Each row of a before or after table is a point. The points were changed in one or more steps. Then noise was added and the rows were shuffled. The steps act on how far a point lies along the listed directions, d1 being the first. What was done? A step turns or swaps two directions, mirrors them in a line or flattens them onto one, adds a multiple of one to another, or multiplies one. Angles are multiples of 10 degrees, from the lower direction toward the higher: turns from -170 to 170, lines from 10 to 170 but not 90. Use the fewest steps. Two steps may share a direction if one is a turn and the other turns, adds or multiplies; they go together, in the order done. Otherwise the lowest direction goes first.

Directions:
(1): [-39  -3  32]
(2): [-23  38 -24]
(3): [23 33 31]
Before:
[[ 35 -26 -16]
 [  7 -40  -4]
 [ 17  34  -2]
 [ 38  17 -22]
 [ -5  -3   9]
 [-26 -23   7]
 [ 33   8 -23]
 [-55 -21  10]
 [ 25  42  16]
 [ 21   3 -22]]
After:
[[ 29  26  12]
 [-10 -40 -24]
 [ 22 -35 -31]
 [ -7  -6   8]
 [ 35   7 -21]
 [-35 -13  -1]
 [ 43  12 -18]
 [ 38  18  31]
 [ 22   8 -20]
 [-58   3   7]]
Steps: multiply d2 by 1.3; turn d2 and d3 by 40 degrees

Directions:
(1): [-10  56  25  31   4  23   1  27]
(2): [-21 -36   7  16  18   1  49  37]
(3): [ 19   3  31  24 -24 -60   8   1]
Before:
[[ -3   8  14  20  -2 -11   4   8]
 [  4 -15   3  14 -11 -23  21   8]
 [  6  -1 -21  -7  -3  13 -11 -20]
 [-14  25  10  11  16  14  -3  15]
 [  4  -7 -17 -27   4  15 -23 -23]
 [ -9  17  22   3   6   5   3  22]
 [ -3 -35 -33 -37  -2  14 -13 -18]
 [ -1  18  10  25   3  -3  -1  15]
 [  6   5   5   3  -1  -7   5   4]
 [ 20 -10  14   8 -11 -25  -2 -11]
 [ -3  26   3  10  -3  14   4   7]
 [ -5  10 -18 -20   7  29 -13  -5]]
After (12 x 8):
[[ -4 -10  11  18   0 -17  14  11]
 [-13 -27  11  28   1 -15  50  35]
 [ 20  11  17  11 -14 -16 -12 -10]
 [  6   1   5   4   1  -9   7   3]
 [ 15  27 -21 -11 -12  16 -37 -36]
 [  5  20 -22 -28  -3  25 -34 -24]
 [-10 -14  17  -2   8  -7  17  22]
 [ 16  33 -17 -32  -6  24 -59 -44]
 [  1  -7   4  18   3 -13   7  11]
 [ -9  -7   0  -1  15  -2   3   7]
 [ -5   5 -22 -27  -3  34 -27 -11]
 [  5   8  -4  -1  -9   1   0  -8]]
Steps: flatten d1 and d3 onto the line at 80 degrees; multiply d2 by 3

Directions:
(1): [ 19  36 -41  15 -45 -29  37 -23   4   9  29 -33]
(2): [ 23  39  33 -41  -9  49 -15   8  -3  15   6 -50]
Before:
[[-11 -20  11   5  20   8   1   4   0  -3  -6  15]
 [ -8  -6  31 -24  20  37 -21  20  -2   2 -15  -1]
 [-15 -19  26  -8  31  25 -13  20   0  -8 -20  16]
 [  1   9  -5   5  -4 -12   6  -1  -5  -7   7   0]
 [  7  10  19 -28   1  16 -11   5  -4   3   2 -10]
 [ -9  -4  11   0  11   4  -9   3   1  -6  -9  13]
 [-14 -16  -8  14   5  -9  -1  -1  -2  -8   0  15]
 [-11 -15  60 -33  39  53 -54  23  -2  -7 -27  15]
 [ -2 -10   9   2  21  22 -10  12  -9  -7 -15  12]
 [ -8 -20 -21  17 -16 -34  13  -2   4   1  12  12]
 [-10 -29  15  -7  20  -6  -9   3  -5 -13  -6  21]
 [ -3   0  50 -25  25  50 -29  17   7  -3 -17  -4]
 [-15 -29   4   5  22 -13  -9   1   3 -14 -15  31]
 [ -7 -13  21  -3  15  15 -15  10   1   5 -14  10]]
After, 14 rows:
[[-10  -4  11  -2  12   2  -9   2   2  -7 -10  11]
 [-15 -18  14  -5  21  13 -12  15   1  -2 -16  18]
 [  2  12  -3   0  -4  -9   5  -4  -6  -6   7  -5]
 [ -7 -17  17  -8  20   5 -14   4   1 -10 -14  15]
 [ -8 -17  16   0  20   9  -2   4  -2   1  -6  11]
 [-24 -34  35  -6  40  19 -37  12   0 -18 -27  43]
 [-17 -23  23   1  25  14 -17  10   9 -10 -18  22]
 [ -9 -26  19 -14  19   1 -10   4  -7 -12  -7  14]
 [ -1  -6  -3  -2 -18  -9   0   6   3   7  10 -10]
 [-17 -23  20  -4  29  17  -9  19   2  -9 -22  22]
 [ -3  -3   2 -10   0  -4  -3   0   2  -2  -1   6]
 [ -8  -7   4   0   4   5 -10   0  -3  -6  -1   3]
 [ -5 -11   8   4  20  17  -7  11  -9  -6 -14  16]
 [-10 -19  16   3  16   7 -12  10   4   4 -15  16]]
Steps: flatten d1 and d2 onto the line at 10 degrees
